Every row gives one point. The points of each table are mixes of a few directions, plus a little noise. How many directions does each table use, and how many do they share? Where both have some left over, give the other angles between the two spaces (their principal angles), to ten degrees, smallest first.
In the rows, 128 means zero.

First (7 x 2)
[[127 129]
 [111 138]
 [117 134]
 [156 112]
 [165 107]
 [158 111]
 [ 62 165]]
Second (4 x 2)
[[171 103]
 [ 78 157]
 [135 124]
 [128 128]]
Directions: first 1, second 1, shared 1

First (8 x 6)
[[112 131 159 163 127 128]
 [154 115 118  70 123 141]
 [164 118  64  49 127 128]
 [144 129  74  92 130 120]
 [123 130 139 139 128 128]
 [105 132 188 179 126 134]
 [108 141 124 172 134 115]
 [114 131 159 161 128 130]]
Second (9 x 6)
[[134 161 112 123 111 148]
 [151  98 129  94 103 149]
 [139  90 148 114 114 138]
 [110 165 165 134 167 116]
 [131 128 126 120 131 127]
 [125 119  70 175  88 128]
 [115 135 108 178 107 127]
 [136  76 107 109 139 102]
 [111 181 189 106 192 115]]
Directions: first 2, second 4, shared 2

First (8 x 9)
[[132  72 185  88 136  92 165 108 110]
 [126 116 142 119 131 119 139 123 122]
 [162 111 132 120 116 130 105 128 151]
 [111 160 101 149 130 143 122 137 126]
 [139 140 110 139 121 141 107 135 143]
 [ 88 219  49 189 129 174 102 155 129]
 [139 127 124 129 123 132 117 130 137]
 [126  79 180  92 138  94 166 109 107]]
Second (7 x 9)
[[240 144 163 107  98 167 100  87 118]
 [104 125 121 133 134 119 134 137 130]
 [210 139 153 113 106 157 108  98 121]
 [ 74 121 111 138 142 109 141 148 133]
 [ 73 121 111 138 143 108 141 148 133]
 [ 63 119 108 140 145 105 144 152 134]
 [132 129 129 127 127 129 127 126 127]]
Directions: first 2, second 1, shared 0; angles 50

First (10 x 14)
[[174 163 207 214  96 205 120  37 106  90  66 202 130  35]
 [118 120 110 109 135 111 130 148 133 137 141 112 128 148]
 [111 115  99  97 139 100 131 161 136 142 150 102 127 161]
 [106 111  90  87 143  91 132 172 139 146 158  93 127 172]
 [117 120 109 108 136 109 130 150 133 138 143 110 127 150]
 [154 148 173 177 110 172 124  76 115 106  93 170 130  75]
 [122 124 119 118 132 119 129 139 131 133 135 119 128 139]
 [140 137 148 150 120 148 126 104 122 118 112 147 128 104]
 [113 117 102 100 138 103 131 157 135 141 148 104 127 158]
 [124 125 121 121 131 122 129 136 130 131 133 122 128 136]]
Second (11 x 14)
[[122 116 122 103 112 146 118 124  93 144  93 145 127 140]
 [132 150 141 144 152 137  94 131  71 127  87 170 124 152]
 [136 127 121 114 132  97 154 177 186 117 186 107  87 138]
 [155 137 160 144 142 117 102 122  95 124  90 157 104 131]
 [123 144 132 157  96 183 140 129 130 109 124 175 107 111]
 [145 132 143  66 136 153 133  84 125 143 122  98 191  89]
 [115 152 126 155 158 132 101 128  87 125 112 149 149 148]
 [105  79  92 128 102  80 161 134 192 138 174  62 123 127]
 [108 148 121 171 114 173 122 129 103 115 113 177 125 132]
 [124 115 114  69 126 130 147 113 151 146 150  80 172 110]
 [142 108 136 157 139  59 136 138 174 120 157  89  98 128]]
Directions: first 1, second 6, shared 1

First (10 x 24)
[[133 119 128 109 118 124 129 140 116 103 125 126 106 126 134 138 123 133
  123 132 128 130 126 117]
 [126 105  77  37 120 179 106 129 117  72  75 143  52 167 136 125  90 176
  139 146 193 101 121 154]
 [120 147 132 172 149 130 126 106 152 181 138 133 176 130 115 106 141 112
  138 117 123 126 135 146]
 [125 126 117 116 131 141 122 123 130 127 117 134 121 138 127 122 121 137
  133 130 142 121 127 139]
 [111 132  80  95 152 184 103  97 152 145  84 151 118 173 118  92 104 156
  156 132 191  97 131 185]
 [133 152 184 223 134  71 152 129 137 185 186 110 206  84 120 135 169  77
  114 110  57 159 134  97]
 [141 119 156 131 106  94 145 154 105 100 151 113 117 101 139 158 138 117
  109 130  92 149 124  88]
 [147  97 139  72  86 105 139 171  83  41 128 114  57 110 151 175 119 142
  102 142 113 143 117  79]
 [120 142 129 162 146 132 126 109 148 169 133 133 166 132 118 109 136 118
  137 120 128 125 133 144]
 [125 139 138 162 138 119 132 120 140 158 141 127 161 121 122 121 140 113
  130 120 112 133 132 130]]
Second (9 x 24)
[[121 140 126 152 144 134 125 112 145 161 129 133 156 133 119 111 133 122
  137 122 131 124 132 145]
 [149  99 149  85  85  95 145 175  82  47 140 109  67 101 152 179 125 133
   99 140  99 149 118  71]
 [160  89 167  78  65  70 156 198  61  15 153  98  49  81 163 205 130 128
   82 143  75 164 114  38]
 [130 127 133 130 125 122 131 132 125 124 132 125 127 123 129 132 130 126
  125 128 121 132 128 121]
 [123 122 102  94 131 157 116 121 131 116 102 138 104 150 128 118 111 149
  138 134 162 112 127 149]
 [116 145 120 157 152 143 120 102 154 177 124 138 166 141 114 100 132 123
  144 120 140 118 134 158]
 [121 143 134 165 144 126 128 112 146 169 137 130 168 127 118 112 138 115
  135 120 121 128 133 140]
 [117 150 129 175 154 134 124 101 157 188 135 135 181 134 112 100 140 114
  142 117 128 123 135 154]
 [113 136  93 116 151 170 109  99 152 155  98 147 133 162 116  94 113 145
  151 128 174 103 132 175]]
Directions: first 2, second 2, shared 2
